Each wall is flat, endless, passes through zero and stands at right angles to its row. A trip goes straight from one point to another. Which walls does it cross, in order?

Walls:
(1): [ 31 -11]
(2): [ -4 -15]
Trips:
[ 9 29] to [-20  12] => none
[-10   1] to [-38  40] => 2
[-60  -7] to [-23 -25] => none
[38 15] to [ 4 33] => 1
[  1 -14] to [  2 -17] => none
[-21  29] to [-47   8] => 2

Walls:
(1): [ 10  29  -1 -22   5   3]
(2): [ 43 -15 -32   1   0 -29]
(3): [-18  -4 -10 -20 -20 -15]
(4): [ 14  12 -11  -3 -10   1]
Trips:
[ 13  -9 -14 -14  15 -16] to [ 12  18 -35   8  -3   7] => 3
[ -6 -18 -11  -8  -2 -17] to [ 25   4  -3 -16  -1   5] => 4, 1, 3
[60 17  2 18  4 19] to [ 20  -5 -13  16 -36 -11] => 1, 3
[-38  27 -16   1  22   2] to [  1  -2   1   4 -26  18] => 4, 1

Walls:
(1): [ 10  -5 -13  35 -10  40  27  -7 -23]
(2): [-36 -23  33  24 -29  -8  35   8  15]
(3): [-14 -16  37   5  10 -21   7  10   3]
(4): [  4  16  -3 -10 -29  -4 -11  30  -8]
(5): [-14 -12 -40   6  12   1  10 -28  11]
(6): [-10 -30  12 -37  12 -41 -28 -22 -20]
Trips:
[-41 -11 -30  -7  26   2  -7 -60  50] to [  8   4  27 -26  36  26  16  34  21] => 3, 6, 5
[ 17  25  13 -11 -18  23  41 -12 -33] to [ 35  21 -24   5   1 -49  -1   0  15] => 2, 1, 5, 6
[ 13  22  21 -31 -14  24  -7  -8  14] to [  4  -8 -11 -28  10  -4 -14   3  -5] => 6, 5
[ 32  25  -7 -22  28  -5  -3  14  14] to [-10   1   4  36 -13  -2  29 -19 -10] => 4, 1, 5, 2, 3

Walls:
(1): [-54  -1   1 -21 -52  -8  42  23   7 -24 -42  -4  33 -48]
(2): [-21  -8  20  -1 -28   9  -5 -25 -12  17  -4  -1  13   4]
(3): [ 16  25 -19 -38 -20  -6 -54 -21  10 -13  12   2  14  26]
(4): [-35  33  16 -12 -24  25  35 -19 -35   8  -6  -2  45  26]
(5): [  5  -3   2  -1 -34 -21  11  -2 -33 -25 -11  51 -19 -12]
Trips:
[-10   7 -25  13 -26   0  -6 -32   5 -13   7  21  -2  19] to [ 40 -17  22 -36   7   3   6 -14  28 -25 -46 -22  25 -13] => 1, 4, 5, 2
[-51 -15 -30  -5 -13  -1  -4   2 -26   8   8 -35   5  17] to [-23  -2  23  -8  60  22  14 -15 -44   5  29 -38 -26 -34] => 3, 1, 2
[ 17  39 -21 -50 -24  -6 -15  19 -10  11   5  30  -6  -7] to [ 15  -2   0 -19  14  11 -20  28   9 -10  30  42  33   6] => 1, 4
[  1  50  23  -3   9  20  27  31  -8 -10 -19 -19   9  19] to [ 21 -24 -56  36  -8 -10  -1  -3 -14  -7  50   8  38   4] => 1, 3, 4, 5
[ 37  14  -8  26 -16 -25 -38  11   0   1 -38  14  -5 -36] to [ 22 -23   8 -10 -18   8 -15  40  -3  28  -5 -26  23 -19] => 5, 3, 2
[ -9  35  36   2  29  30  21 -35  19  37  13 -10   9  17] to [ 17 -10   5  12 -23   7 -10  -9 -26  36 -18  34  47  42] => 3, 5
[ 43  -5 -27   1  12 -15  32  11  28  32 -36  17   3 -28] to [ 26 -53  12  45 -18  11  20  -7  41  -4  -9  -6  12  -2] => 5, 2
[ 11  21  32  29  39  23  -5  28   6   5   4  28  28 -12] to [-17  -8   3   0 -21  43  -2  -9 -21  34  25  -8 -25 -27] => 2
[ 23  55   9  18 -39  39   6 -11  20  -2 -20   9  -3  10] to [-11  12 -36   9 -17   3   3 -23  39  43  15 -11  32 -16] => 5
[ -3  -5  11  25 -11   1  32  -4 -21 -28  -6  27 -55 -23] to [-39   3  17   6 -26   5  33 -10  -6  31   3  29  25  -5] => 2, 4
